Each row is a point. The points of each table are mixes of a few directions, plus a little noise. How many directions does each table use, and how many do they share? Where both have some left over, give the other angles between the two spaces (their principal angles), to ten degrees, smallest first.
(in the rows, 128 means zero)

First (5 x 2):
[[154 163]
 [145 153]
 [ 90  76]
 [161 171]
 [ 91  79]]
Second (4 x 2):
[[133 133]
 [ 75  57]
 [152 161]
 [152 160]]
Directions: first 1, second 1, shared 1

First, 7 rows:
[[105 145  93]
 [143 149 151]
 [112   7 101]
 [131 161 133]
 [135 119 138]
 [131 158 133]
 [140 156 147]]
Second:
[[147 131 118]
 [ 54 113 172]
 [131 129 127]
 [182 141  96]]
Directions: first 2, second 1, shared 0; angles 80

First:
[[128 114 107 156]
 [149 168 201 136]
 [141  52 125 152]
 [130  92 108 153]
 [123 194 165  73]
 [ 99 147  60  98]]
Second:
[[135 118 133 148]
 [118 144 119  95]
 [136 115 133 154]
 [153  86 149 205]
 [ 89 189  99  10]
 [136 113 135 157]]
Directions: first 3, second 1, shared 1

First (6 x 6):
[[104 128 126 133 103 115]
 [151 130 130 124 152 140]
 [231 135 134 107 237 184]
 [ 37 123 123 146  32  77]
 [125 129 126 130 124 126]
 [126 128 129 130 124 126]]
Second (9 x 6):
[[140 186 145 114  31  64]
 [ 47 144 145 101 156 168]
 [115  69  99 170 118 117]
 [218 144 131 121 147 125]
 [132 114 123 132 150 141]
 [137 186 153  95 105 117]
 [140  51  87 188 110 103]
 [139 147 144  96 203 182]
 [ 86 111 123 136 129 136]]
Directions: first 1, second 3, shared 1

First:
[[100  98 201 249 140 203 100 147]
 [117 129 140 111 104 101 139 109]
 [140 130  96 124 122  95 103 104]
 [120 116 112 115  99 108 152 132]
 [135 166  86  94 172 141 172 161]
 [118 142 162 131 123 113 119 101]
 [150 117  98 133 127 121  96 120]
 [145 127 121  68 144 144 141 147]]
Second (9 x 8):
[[ 95 114 114  98 157 129 106 116]
 [159 126 137 128 150  97 140 187]
 [154 116  96 217  72 103 158 136]
 [141 115 142 102 177 126 124 134]
 [ 73 151 121 100  97 129 109 141]
 [ 75 135  96 121 102 143 114 115]
 [ 79 153  88 122 102 171 131 136]
 [172 115 171 128 145 118 123  83]
 [206 127 186 137 150 133 146 102]]
Directions: first 5, second 5, shared 2; angles 60, 70, 90

First (8 x 9):
[[132 139  75  76 124 148 196 113 122]
 [102 178 119 156 161  88  24 174 137]
 [134 145 131 128  64 165 152 120 157]
 [166 117 117 153  62 183 221 198 153]
 [132 142 118 140 115 122 124 152 137]
 [138  84 164 157 157  28  81  85  96]
 [113  92 182 132 168 144  99  96 112]
 [105 129 119  81 174 148 125  87 109]]
Second:
[[126 120 139 138 146 132 122 150 123]
 [112 158 133 101  89 152 113  72 145]
 [140 107 167 157  91 155 139 129 139]
 [103 129 170 135 160 184  88 138 135]
 [104 131 176 147 137 173  74 135 142]
 [159  74  74  91 174  19 203  79  65]
 [165 144  77 163  93  97 172 227 140]
 [128 136 137 156 123 100  93 152 133]
 [115 155  50  24 142 142 195  49 107]
 [128 132 163 171 115 122  81 152 142]]
Directions: first 5, second 5, shared 5
